Every row gives one point. Two turns around zero, p and q, are shown by what they do to some points. Write where each new point lands after one turn and then the other. Backwards means that the second turn is done in reverse. Each puzzle has new turns, and all numbers are rounded.

Turn p:
[ 0.28 -0.01] -> [-0.01  0.28]
[-0.01 -0.04] -> [ 0.04 -0.01]
[0.12 0.48] -> [-0.49  0.08]
[-0.39 -0.42] -> [ 0.45 -0.35]
Turn q:
[ 0.03 -0.08] -> [-0.05 -0.07]
[-0.30 -0.39] -> [-0.49  0.04]
[0.19 0.59] -> [0.60 0.17]
[ 0.09 -0.12] -> [-0.05 -0.14]
Where do these land?
p, then q: [0.16 0.20] -> [0.00 0.26]
q, then p: [-0.13 -0.43] -> [ 0.16 -0.42]
p, then q: [-0.41  0.27] -> [-0.49 -0.04]
q, then p: [ 0.38 -0.04] -> [0.32 0.20]

Turn p:
[-0.13  0.63  0.06] -> [-0.21  0.59 -0.15]
[ 0.08 -0.53 -0.02] -> [ 0.14 -0.50  0.13]
[-0.14 -0.17  0.34] -> [-0.32 -0.19  0.17]
[-0.03  0.44 -0.27] -> [ 0.11  0.42 -0.28]
[ 0.24  0.12 -0.01] -> [0.16 0.17 0.14]
[-0.02 -0.50 -0.09] -> [ 0.11 -0.50  0.00]
Turn q:
[ 0.04 -0.13  0.72] -> [0.56 0.30 0.37]
[ 0.12  0.27 -0.15] -> [-0.28  0.16 -0.08]
[ 0.19 -0.03 -0.21] -> [-0.08  0.02 -0.27]
[-0.35 -0.10 -0.36] -> [-0.21 -0.47 -0.01]
Where do these land?
q, then p: [-0.11 -0.68  0.14] -> [ 0.51 -0.25  0.41]
q, then p: [-0.23 -0.34 -0.09] -> [ 0.17 -0.35  0.16]
p, then q: [0.09 0.41 0.19] -> [-0.26  0.21  0.32]
p, then q: [-0.07  0.27  0.27] -> [-0.18  0.00  0.34]
q, then p: [ 0.15  0.44 -0.43] -> [-0.27  0.01 -0.57]
p, then q: [ 0.17 -0.10 -0.09] -> [ 0.13  0.13 -0.12]

Turn p:
[0.00 0.39 0.40 0.35] -> [ 0.00 -0.06  0.60 -0.28]
[-0.25 -0.28 -0.01  0.13] -> [ 0.02  0.39 -0.04  0.06]
[-0.28 -0.11 -0.43  0.33] -> [ 0.29  0.38 -0.26 -0.29]
[ 0.39 -0.05  0.27 -0.42] -> [-0.20 -0.41  0.06  0.44]
[ 0.47 -0.22 -0.21 -0.09] -> [ 0.31 -0.26 -0.22  0.33]
[-0.33  0.27 -0.03 -0.30] -> [-0.43 -0.03 -0.14 -0.26]
Turn q:
[ 0.04  0.40 -0.41 -0.33] -> [-0.48 -0.22 -0.29 -0.28]
[ 0.13  0.18  0.03 -0.30] -> [-0.02 -0.23 -0.09 -0.28]
[ 0.44  0.15 -0.16  0.10] -> [-0.20 -0.42  0.13  0.14]
[-0.36 -0.43  0.05  0.41] -> [0.15 0.56 0.17 0.35]
[-0.03  0.27  0.07  0.10] -> [ 0.04 -0.12 -0.24  0.12]
[-0.23 -0.57  0.43  0.02] -> [ 0.52  0.44  0.31 -0.05]
Where do these land?
p, then q: [ 0.05 -0.28 -0.27 -0.37] -> [-0.44  0.15  0.04  0.27]
q, then p: [ 0.30  0.24  0.50 -0.06] -> [ 0.33 -0.09 -0.14  0.52]
p, then q backwards: [-0.49 -0.15  0.09  0.05] -> [-0.38 -0.22 -0.28 -0.05]
p, then q backwards: [-0.10  0.30  0.19 -0.08] -> [ 0.20 -0.07 -0.24 -0.20]
p, then q: [ 0.24 -0.10 -0.51  0.46] -> [-0.25 -0.59  0.35 -0.10]
